Each wall is flat, endless, passes through zero and stands at right angles to its row. A trip goes straight from one point to another. List the walls that it crosses, first one first.
In the rows, 128 means zero.

Walls:
(1): [191 137  98]
(2): [114 121 163]
(3): [105 169 101]
(4): [154 143 111]
(5): [ 98 136 121]
Trips:
[109  83 125] to [101 136 107] => 3, 2
[167  62 117] to [117 134 173] => 4, 2, 1, 5
[135 188 113] to [150 167 181] => 5, 2, 3
[ 70  61 161] to [ 75  72 156] => none
[138 154 121] to [ 98 182  92] => 5, 1
[149  80  67] to [161 144 146] => 2
[178 114 133] to [166  60  82] => none

Walls:
(1): [144 119  97 137 136  78 127 144  96 186 188 134]
(2): [173  92 128 144 102 125 155 168  87 160 123 147]
(3): [117 112 131 165 148 148 113  99 113  99  70  76]
(4): [104 100 206 164 141 113  83  73 192 115  86 158]
(5): [112 127 195 138  99  76 157 139  49 113 148 123]
(6): [127 166 124 112 147 164  81 114 147  93  70  70]
(7): [109  95 134  80  91 130 174 186 143 122 153  29]
(8): [ 77 108 157  84  90 153 140 125 124 112  99 128]
(9): [172  94 155 142 110  84  71 203 112 124 166  81]
(10): [158 125  54 196 192 109 126 125 145 124 172 119]
Trips:
[132 161  97 121 153 169 160 148  97 111 156 221] to [135 150 127 128 122  90 125 181 193 187 138 147] => 9, 7, 4
[ 98  93 114 110  84 151 111  39  30 132  61 103] to [148 127 198 165  96 104 161 123 107  73 102 146] => 6, 9
[203 141 190  95 136 110 154 147  84 126  81 117] to [185 104 147 111 126 196 156  93 115 141 128 142] => 7, 9, 6, 5

Walls:
(1): [ 65 112  93 144 130 186 126 164  71 177 133 126 155 123 172 134 124 183
  79 172  94 148 122 122  82 197 150  98 152 109 158 109]
(2): [200 168 142 147 134 114 162 119 137 160 166 197 135 133  90 132 165 126
 155 187 143 152 108  90 112 107  95 138 147 131  98 217]
(3): [127 148 163 107 108 176 154 105  86 169 135 108 164 161 170 143 134  42
 116  59 152 173  74 119  85 158 140  70 125 109  90 153]
(4): [185 106 135 114 131 217 116  97  79 111 150 187  85 171  98  55 116  49
 118 147 111 137 111 121  84 126 126  98  96 156 102 115]
(5): [137 147 127 109 124 116 135 165 113 148 120 105 126 170 101 174 131 102
 140  75 180 123 136 122 110  55 152  96 151 136 180 131]
(6): [120 147 127  95 169 145  67 105 122 135  96 147 209 119 162 170 136 164
 165 170 141 203  99  94 133 133 117  89 132 152 120 199]
(7): [123 108 107  74  88 137 112 140 225 109  99 139 108 118 182 119 116 113
 162 116 127 146 107  46 103 116 114 132 108 160 106 106]
Trips:
[ 76 134 141  73 117  65  85 118 136 172 197 116 152 146 122 145 130  83
 140 135 112 138  73 171 112 161  48 109 123 102 106 177] to [ 86 129 155 135  78 133  90 188 154 152 134  72 154 168  93 177 140 157
 137  95 148 160 181 158 135 133 196  97 119 114 114  80] => 1, 5, 2, 6
[ 94 156 127 153 157 111  81 123 160 118  50 154 114 114  97 197  82  69
 122  87 190  89  95 168 119 144 188 173 122 107 135 148] to [176 146 111 133 137 148 132 110 180  94 188 111 164 153  73 146 115 170
 158  84 159 162  99 102  72  72  86 110 152 110 154 175] => 6, 2, 7
[152 114 182 136 134 119 202  28 101  92 120 136 125 212 140 108 103 120
 180 103  91 117 141 142 108  84 153  89  95 109 142 140] to [125 147 175 167  74 145 143 122 168 131 196 141 201  95 174 149 143 140
 116 190 140 136 142 128 154 126 108 128  90 119 125 109] => 5, 6, 4, 1, 7, 3
[152  89 110  85  72 112 165  83 171 170 136 156 147 157  91 162  97  86
 121 129  61 165  63 136 137 135 154 189 121 199 217 126] to [120 107 110 130 146 157 151  96 165 161 177 126 160 163 131 112 109 125
 164 104 102 134  89  97  77 160 127 121 152  99 160 163] => 6, 1, 5
[ 88  63 104 106 135 192 143 130 103 119 108 163 216 128 160 126 135 156
 100 158 129 155 103  97  91 104  33 114 116 138 155 137] to [128  92 121 129 208  81  69  94 150 103 149 117 110 147  98 181  74 114
 121 107  78 108 177 178 117 174 173 129 175 127 111 129] => 2, 3, 7, 4, 6, 1
[ 38 127 103 116 125 118 144 127 170 141 135 126 181  91 111 114  62 178
 109 139  97 166 200 164  91  90 149 128  82 147  63 148] to [168 130 143 127 221  71 158 199 102 128 167 137  94  52  97  67 187 131
 128 194 134  96 173  60  55 121  87 185 143 119 143 118] => 2, 6, 7, 4, 1
[102  83 148 187 137 139 216  93 122  86  97 101 150 108  66 134 102 159
 115 173 151 100 134 135  96  79 190 140  89 124  96 161] to [ 97  62 137 154 164 155 112 148 144 101 123 170 144 135 171  71 162 122
 104  80 198 184 116 108 132 152 193  43 100 131  81 161] => 4, 3, 1, 6, 2, 7

Walls:
(1): [175 101 138 115  97  76  77 162 132 152 137 210 155 126  95 129 106 110
 159 163  85 122 161 100 121 162 124 128 129 136 177 122 116 158  99 145
 173 201 110 136 180 124 121 141 166 104 152 155]
(2): [107 127  56 117 215 130 130 157 129  89 240  90  72 128 107 212 147 142
 135  90 163  57 122 148 152  61 187 124 213  95  85 184  94  97  63 117
 101 106 113 107 116 138 161 179  79 118 121 154]
(3): [153 139 126 137  87 168 205 111 104 149 109 128 142 137 159 135  85 148
 117 101 180 145 133 150 184 158 145 159 145 167 163 192 129 111 168 130
 135 122 178 101 143 120 163 142 151 170 135 156]
(4): [116 116  69 116 160 163  90 154 127 119 107 196 105 155 152 136 203 148
 108 183 141  87 198 129  80 174 160  96 116  93 161 182  72 100 189 160
 168 121 119 134  90  60 126 161 142 167 127  99]
(5): [111 147 119 115 116 171  80 141 135  82 113 117 137 152 190  95 102 140
 126 122 107 117 119 125 130 111 108 168 135 141 106 105 139 120 106  80
 177 156 200 106 111  75 152 109  98 147 164 115]
(6): [175 112 104 172  93 170 103 155 177 106 208 145 131  30 162 139 116 163
 102  94 127  90 167 129 180 115 188 186  96  54 100 163 113 152 161  57
  73 139 187 128  77 103 124 167  70  99 118 151]
Trips:
[132 123 123 115 122 121 153  60 134 134 106 133 117 133 128 167  87 143
 138 138 143 154 135 110 167 158 151 135 152 115 143 106 103 112 164  63
 107 141 162 172 165 190 109 105 207 145 153 173] to [ 94 137 134 141 156 145  78  94 125 122  14  77  90 103  87 141  76 140
 122 152 144 113 142 127 145 214  95 117 217 106 196 149 114 164 162 113
 111 134 149 145 117 132 110 142 173 172 144 125] => 4
[187 118 121 163 110 148  58 151 111 144 167 153  76 115  96  87 200  87
 159 103 137 172 161  94 110 118 180 176 129 129  88 164 163 147  79 101
 158 220 156 109 179 146 139  31 118 107  68 168] to [ 85 142 103 102 157 135  96  39 113  78 143 163 145 106 127  84 106 166
  79 126  74 177 112 115 107 138  98 158  73 149 168  78 116 176 146  96
  84  95 104 129 160 148 101  56 113 104 157  95] => 2, 6, 1
[153  89  97 152 182 115 138 157 110 145 107 161 102 116 115 191 123 111
 154 115 160 151  84 140 149  49  95 130 148 134  87 105 122 169  94 138
  89 127 121  59 101 171 111 141 143 130 155 149] to [ 92 101 203 103 115  62 102 198 231 117 180 198 153 154 167 117 138 100
  96  52  72  85 116 133  96 121 143 140 131  51 115 165 115 120 143 151
 116  91  49  81 128  95 176 123  47 177 104 114] => 6, 1, 4, 5
[111 111 145  73 121 146  87 172 118  88  82  92  49 189  89 154 127 112
 135 144 169 167 126 113 130 153 121 172 160 131 141 196 109 102  83  90
 119 176 139 102  94 120 125 138 118  91  96 185] to [146  60  84 126 128 191  81 107 157 177 105 100 137 153 141 187 167 126
 194  78 128 146 109 145  85 159  99 152  83  73 100 173 125 132  68 111
 110 150 194  99  93 146 157  74 162  77 178 142] => 6, 1, 3, 4
[ 77 135  58 161 173  80 183 113 135 106 130 141 102 131 139 114 136 145
 133 127 125 180 153  40 164  97 153 116 129 148 192  90  73  45 110 161
 146 157  84 130 112 116  66 129 230 106 146 130] to [ 53  39  96 115 131 116  65 161 151 156 144 121 163 104 166 167 168 132
 122 157 138 130 116 128 126 147  98 104 125 165 168 161 128 115 177 118
 171  74  67 108 145 154  90  82 183 153 109 106] => 2
[158  98  77 156  92 125 133 119 114 138 128 122 151 133 161 174 120 131
 112  84 148 113  82 137 151 101 149 166  98 135 117 145 136 101 154  99
 176  85  89 140 141 110 139 129 137 110 125 153] to [135 192 106  24 117 165 133 166 126 130 149 136 159 128 156 136 185 198
 158 131 172 142  71 135 105 139 108  87 150  82 148 124 151 157 169 123
 146 103 102 117 160 183  89  73 176 143 101  94] => 5, 4, 6, 2, 3
[168  56 137 116 143 188 144 103 174 125 103 183  76 129 185 145  79 134
 132 182 111 224 111 154 145 134 115 174 136 117 127 107 140 102 192 215
 131  85 109 128 150 187  96 120 160 145 123  45] to [249 138 145 135 168 114 123 128 109 122  98 136  72 183  99 122 126 115
 125 164  96 104  55 139 137  96  80 140 148 190 147 149 172 111  96 114
 156  98  87 160 163 161 142  51 207 190  75  75] => 4, 1, 3
[137 153 156  82 173 132 111  88 165 120 133 132  83 155  86 115 113  69
 143 119 151 144  77 157 203 117 158 170  93  73 110 113 181  75 126 205
 133 138 147  66 123 144 158 146 121  96 102  93] to [147 162 134 110 152 125 204 152 107 110 113 101  89 123 145 136 152  79
 166  89 145 162 123 106 110 141 132 124 156 134 122 114  73 142 136 173
 110 101  87 109 126 140  88 171  68 107  90 171] => 3
[127  93 122  55 154 112 157 101 164 115  96 146 117 133 174  80 118 125
 188 163 114  88 188 133  61  91 137 106 157 143 147 111  83 157 178 141
 134 102 134 103  83  71 132 157 125 155 149 174] to [180  92  95 149 137 136  74 125 175  99 145 155 152 147 167 139 174  97
 136 187  91 139 148 116 112  83 170 127 146 127 116 112 117 148 155 124
 161 114 158 126  89 112  88  80 131 146 136 124] => 6
